Rows are points. Examples show where two turns around zero, p and q, send a point. Write where each new point lands after one turn and then the other. Backwards means that the second turn is done in reverse. Each puzzle has new turns, and all numbers are rounded.

Turn p:
[ 22 -45  -9] -> [-17 -47  11]
[-46  53 -12] -> [ 10  57 -42]
[-17  10  19] -> [-7 26  7]
[ 42 -19   1] -> [ 14 -37  23]
Turn q:
[  3 -16 -54] -> [ -2 -27 -50]
[-18  17 -29] -> [-28   3 -26]
[38 -8 37] -> [45 13 27]
[-54  -1   3] -> [-49 -17  17]
[31  8 42] -> [33 27 31]
Where do these land?
p, then q: [-26  51 -34] -> [  1  26 -61]
p, then q: [  4 -27  52] -> [-14   9  56]
q, then p: [23 -3 18] -> [22 -5 19]
p, then q: [ -1 -22 -37] -> [ -5 -38 -19]

Turn p:
[ 27  12  29 -35 -13  48] -> [ 0 54 25 -1 42 11]
[ -7 -50 -38  18   3 -22] -> [ 14 -32 -25 -40 -34  14]
[ 24  44  38 -34  -8   7] -> [-12  34   7  28  51 -21]
[-22   6  -2  36 -48   6] -> [ 52  -1  11  26 -26  -1]
[-27 -10  11  -4  28 -18] -> [-26 -14   7 -12 -19 -25]
[-14  -6 -42  -2   6  -2] -> [ -8  -1 -26  -3 -30  19]
[  1 -20 -16  20  -9 -40] -> [ 20 -36 -26 -11 -11  -9]
[19 23 19 -1 40 20] -> [-39  -2  26  12  28  13]
Turn q:
[ 31  -4  17  -3 -40  -8] -> [ 34 -20   6 -16  -5 -33]
[-12   7  14 -50  12 -41] -> [ -9   1  37 -45  30  19]
[-33 -26  15 -17  12  11] -> [-30 -24  21  16  13  14]
[ 24  10  11 -43  -2 -25] -> [ 28   3  29 -33  23   5]
[-15  -3 -22 -12  -9  63] -> [  3  -1  24  52 -36  17]
[  3 -13 -14  18   7 -36] -> [ -6  -7 -33 -27   4   9]
[ 20 -12  -1  47  19  36] -> [  7   4 -42  49   3 -10]
[-37  24 -40  56  -3 -18] -> [-43  29 -46 -14 -45   0]
[19 17 21  5  4 19] -> [ 14  16   5  19  13 -22]
Where do these land?
p, then q: [  4 -35   4 -12  22 -28] -> [ -4 -21  25 -21   4  34]
q, then p backwards: [ 28 -20  16   0 -19 -23] -> [ 15 -25  12  12 -12 -32]
q, then p: [-44 -22  18   4 -11   0] -> [  8  -2  14 -21 -38 -28]
q, then p: [ 27 -18  12 -30  23   6] -> [-22 -15  25 -17  23  22]
p, then q: [ 5 33 -6 17 76  7] -> [-70 -31   2  36  -9  -3]
q, then p: [-27 -18 -24  -1 -17  18] -> [ 39  12  15  -8 -18   0]
q, then p: [  1  29  10  18 -29  -8] -> [  7  -1 -32  13   8 -30]
p, then q: [ 22 -21 -34  12 -19  47] -> [38 18 24 49 -9 -6]
p, then q: [-15  72   5  -8 -25 -19] -> [-20  24 -68 -17 -14 -19]

Turn p:
[ -4  -2   6  -9  11  22 -35  15 -14] -> [-6 -6  6 -9  1 46  1  2  6]
[ -6  21  10  -9   8  17  -3  39 -14] -> [  4   7  12  -4  -1  35  -9  10 -33]
[ 18  -8 -38  23   9 -14  28 -23   1] -> [  0   2 -15  30 -19 -37  32   3   6]
[-12  -8   5   4 -42 -10 -15   6  23] -> [  5 -14  -1 -23 -14 -11 -30 -29   6]
[  6   7  35   1 -17  20 -15   4  17] -> [  0  21 -13 -20  11  17 -30 -14   4]
[ 13  -2 -20  29  29 -18  13 -12 -14] -> [ -1 -11 -22  35   2 -12  32   9  -5]
[-29 -25  23 -17 -17  12   5  10  31] -> [-26   5  28 -12   6  -7 -41 -20   6]
[ 29  25 -16 -21  22  15 -16   9 -10] -> [ 24  16   2   7 -13  33  13  30   6]
[-29  17  20 -15   1   1 -15   3  16] -> [ -9 -10   5 -21  10   8 -34  18  -1]
[ 20 -25  -2   4 -13 -43  19 -21   1] -> [ 23 -10   0  16  14 -43  13 -22  15]
[ -7   0 -24  10   8  -3  35 -30 -37] -> [-15  -1  -1   1   3 -30  53  14 -12]
Turn q:
[18 17  6 36 16  6 22 10 -5] -> [-42  -2  14  22  13 -13  -3   2   3]
[ -7  -5   2  -6   2  27 -21   9  -8] -> [ -4 -14  -9  -8 -16  22   8   0  16]
[-21 -36   8   0  -6  16   1   7 -16] -> [  2 -23  -4 -16 -32 -10  18  11   2]
[ -9  18 -13   3   1 -66 -12 -30  -3] -> [ 13  24  -4 -11  21  -2 -32 -16 -58]
[-19   2  21 -16   7  -2  -1  20 -11] -> [  3 -18  17 -18   3  11  23  -7  -5]
[ 14  12   4 -10 -33  18  11 -23   9] -> [ 24   6  16  17  -9  -4 -25  -2  26]
[ 16  11   9   6   6  29 -17 -20   7] -> [-11  -6 -10   0   1   9 -25  -9  32]
[-19  -8   1 -12  19  14   8  -7  12] -> [ -2  11  -2 -26  -3  -8  13  -5  17]
[-15  -3   0  17 -13   5   6  22  25] -> [-4  6 12 -4  4  2  8 39  5]
[-20  16 -22 -10   4  28  -3  -5 -12] -> [ -9  21   4  -7 -28  22   5 -14  13]
[ 62 -23 -16  -7  -4 -76   6  17   2] -> [ 31  -6 -35  51  48 -27  10   0 -53]
Where do these land?
p, then q: [ -2  22   2   9 -36 -17  -5  15  28] -> [ 29  -9 -30  16  -6  20 -18  -8 -15]
q, then p backwards: [-11  22  13  -6  21  26 -29  22   6] -> [-10 -14  10  -7   9  25 -41  -7 -20]
q, then p: [ -4 -49   7 -22   9 -14   6  -6 -18] -> [ 27  -3  21  10  -2 -34  30 -12  11]
q, then p: [ 35 -35  -1  -5 -17  -1  23 -20 -41] -> [ 17 -27 -27   5  -3 -36  21 -41  13]
q, then p backwards: [  6 -10 -17 -24   4 -14  11 -26 -14] -> [ 25  -2   0  18 -29  -7  17   7   5]
q, then p: [-22  33  25  12  20   6  10  19   9] -> [-27   7  19  -5  34   7 -24  17  -6]
p, then q: [ -5  -6  -7   8  -5  -6 -11 -16 -30] -> [ 10  12   0  -1  -6 -29  18  -5   6]
p, then q: [ 14  12   3   3 -34   2   0 -23  36] -> [ 31  24 -13   9  21  25 -17   0 -13]
p, then q backwards: [-25  15  -9  23   2  30  -3  12  20] -> [-12   0 -21  37   5   7 -21 -10 -19]
p, then q backwards: [ -3  15   9  23  41  -7 -16  23  24] -> [ 35   6 -12  27 -22  -5 -35   6  -3]
p, then q: [ 16 -19 -24 -21  -6  -5  14   2 -20] -> [  4 -12  27  11  16 -30 -10  -1   6]
